Each row of a before or after table is a point. The points were changed in one or more steps. Then noise was added and the rows were shuffled. The steps act on columns, c1 being the first. Name the steps. A step turns or swaps two columns, mirrors them in a line or flattens them onto one, adds a multiple of one to another, or multiplies or shifts one. Angles are multiples of 10 degrees, from the lower column toward the higher: turns from -170 to 170, lines from 10 to 170 but not 90. Use the fewest steps. Two steps may share a column if one is a turn and the other turns, adds or multiplies; they go together, in the order done. Otherwise the lowest column goes first.

Before, 11 rows:
[-0.09 -0.08 0.09]
[0.15 -0.15 -0.01]
[-0.08 -0.09 -0.29]
[0.18 0.43 0.02]
[0.07 -0.09 -0.31]
[0.01 0.02 0.03]
[-1.40 -0.06 -0.92]
[-0.49 0.01 -0.22]
[0.05 0.06 0.09]
[0.19 -0.21 -0.50]
[0.24 0.05 -0.31]
After (11 x 3):
[0.07 -0.32 -0.44]
[0.10 0.04 -0.33]
[0.01 0.06 0.09]
[0.06 -0.16 0.01]
[-0.55 -0.23 -0.86]
[-0.04 0.02 0.05]
[-0.20 -0.03 -0.26]
[0.08 0.43 -0.03]
[-0.03 -0.06 0.13]
[-0.03 -0.15 -0.30]
[-0.03 -0.12 -0.29]
Steps: multiply c1 by 0.4; turn c2 and c3 by -10 degrees

Before, 11 rows:
[-0.28 -0.02 0.21 0.20 0.14 -0.33]
[-0.22 0.08 0.38 0.48 -0.18 -0.13]
[-0.23 -0.19 -0.05 0.40 -0.23 -0.11]
[-0.41 0.06 -0.47 0.05 -0.14 0.15]
[-0.04 0.21 0.36 -0.49 -0.15 -0.14]
[0.31 -0.21 -0.12 0.26 -0.34 0.19]
[-0.18 -0.13 -0.46 0.07 0.09 0.05]
[0.71 0.23 -0.18 0.22 0.03 -0.06]
[-0.13 0.00 0.32 0.09 -0.13 0.02]
[0.05 0.13 0.18 0.14 0.14 0.14]
[0.57 -0.08 0.69 0.22 0.30 -0.38]
After (11 x 6):
[-0.06 -0.18 0.37 -0.25 -0.17 0.03]
[0.18 -0.25 -0.23 0.87 0.04 -0.08]
[0.11 -0.01 0.32 -0.37 -0.13 -0.06]
[0.92 -0.18 0.69 -0.27 0.39 0.29]
[-0.08 0.29 -0.11 0.54 -0.48 0.00]
[-0.48 0.02 -0.06 0.26 -0.31 0.21]
[0.59 -0.27 0.36 -0.84 -0.15 -0.08]
[-0.66 0.12 -0.47 0.50 0.07 0.07]
[-0.09 -0.24 0.22 -0.28 0.20 0.23]
[0.14 0.03 0.14 -0.09 0.22 -0.16]
[-0.79 0.10 -0.44 0.32 -0.14 -0.17]
Steps: add -1.5 times c3 to c4; turn c1 and c4 by 40 degrees; turn c2 and c6 by -130 degrees; multiply c5 by 1.3

Before (9 x 9):
[0.31 0.23 -0.22 0.28 -0.33 -0.15 -0.40 -0.58 0.07]
[-0.57 -0.24 0.23 0.12 -0.16 0.18 0.15 -0.19 0.12]
[-0.28 -0.32 0.15 0.23 -0.06 -0.09 0.27 -0.21 -0.24]
[-0.89 0.20 -0.27 0.19 0.15 -0.35 -0.08 -0.17 0.04]
[0.06 0.45 -0.47 0.18 0.06 0.09 -0.39 -0.22 -0.07]
[-0.72 0.53 0.09 -0.13 0.36 -0.32 -0.14 0.07 -0.03]
[0.21 0.04 -0.23 0.35 -0.45 0.01 0.31 -0.38 0.35]
[-0.13 -0.25 -0.36 -0.10 -0.27 -0.07 0.22 -0.50 0.26]
[-0.29 0.24 -0.21 0.08 -0.35 -0.23 -0.40 0.02 -0.40]
After:
[-0.29 0.18 -0.18 -0.28 -0.35 0.09 -0.43 0.02 -1.00]
[-0.75 -0.02 0.12 -0.29 0.04 -0.15 -0.10 0.07 -0.07]
[-0.92 -0.03 -0.31 -0.33 -0.05 0.23 -0.04 -0.16 0.13]
[-0.28 -0.10 0.14 -0.11 0.07 0.23 0.26 -0.19 -0.58]
[0.29 0.19 -0.22 -0.18 -0.34 0.30 -0.37 -0.59 0.18]
[0.22 0.24 -0.22 -0.04 -0.33 0.37 0.34 -0.39 0.90]
[0.04 0.06 -0.45 0.07 -0.15 0.12 -0.38 -0.26 -0.17]
[-0.58 0.01 0.24 0.12 0.00 0.08 0.14 -0.20 0.31]
[-0.13 0.09 -0.36 -0.12 -0.15 -0.11 0.19 -0.53 0.67]
Steps: flatten c2 and c5 onto the line at 120 degrees; swap c4 and c6; multiply c9 by 2.5

Before, 8 rows:
[0.27 -0.52 -0.13 -0.39 0.08 1.03 0.30 -0.10 0.28 0.51 0.32 -0.50]
[0.19 0.26 0.35 0.14 -0.59 0.19 -0.50 0.04 0.28 0.24 -0.44 0.07]
[-0.09 -0.11 0.38 -0.26 0.27 0.01 -0.07 0.29 0.04 0.28 0.13 0.08]
[0.17 -0.08 -0.40 0.40 -0.68 0.37 -0.10 0.47 0.20 -0.12 -0.16 -0.14]
[-0.40 0.43 0.02 -0.03 -0.08 0.05 0.27 0.33 0.15 0.51 0.34 -0.60]
[0.16 0.51 -0.29 -0.44 0.04 0.03 0.27 -0.04 0.20 0.04 0.22 -0.03]
[0.08 -0.25 -0.30 -0.02 -0.29 0.11 0.30 -0.10 0.20 -0.81 0.08 0.16]
[0.22 0.17 -0.15 -0.04 -0.11 0.15 0.24 -0.07 -0.85 -0.14 -0.46 -0.38]
After:
[0.16 0.42 0.29 0.13 -0.13 0.14 0.26 0.29 -0.53 0.24 -0.34 0.24]
[0.15 0.41 -0.31 -0.42 -0.14 0.03 -0.36 -0.16 -0.03 -0.01 0.12 -0.12]
[0.08 -0.12 -0.39 -0.03 0.03 0.06 -0.37 -0.12 -0.02 -0.86 0.04 -0.01]
[-0.05 -0.20 0.26 -0.19 0.05 0.01 0.10 0.11 -0.10 0.27 0.25 0.27]
[0.25 0.20 0.10 -0.04 -0.07 0.11 0.20 0.21 0.83 -0.11 -0.37 -0.41]
[0.24 -0.50 0.13 -0.39 0.16 0.71 -0.41 -0.31 -0.14 0.57 0.15 -0.52]
[0.18 0.12 -0.24 0.40 -0.04 0.27 -0.03 0.44 -0.25 -0.12 0.16 -0.34]
[-0.43 0.45 0.31 -0.02 -0.17 0.00 -0.34 0.02 -0.03 0.55 0.46 -0.53]
Steps: flatten c2 and c5 onto the line at 160 degrees; turn c3 and c12 by 30 degrees; multiply c6 by 0.7; turn c7 and c9 by 150 degrees; turn c8 and c11 by 40 degrees
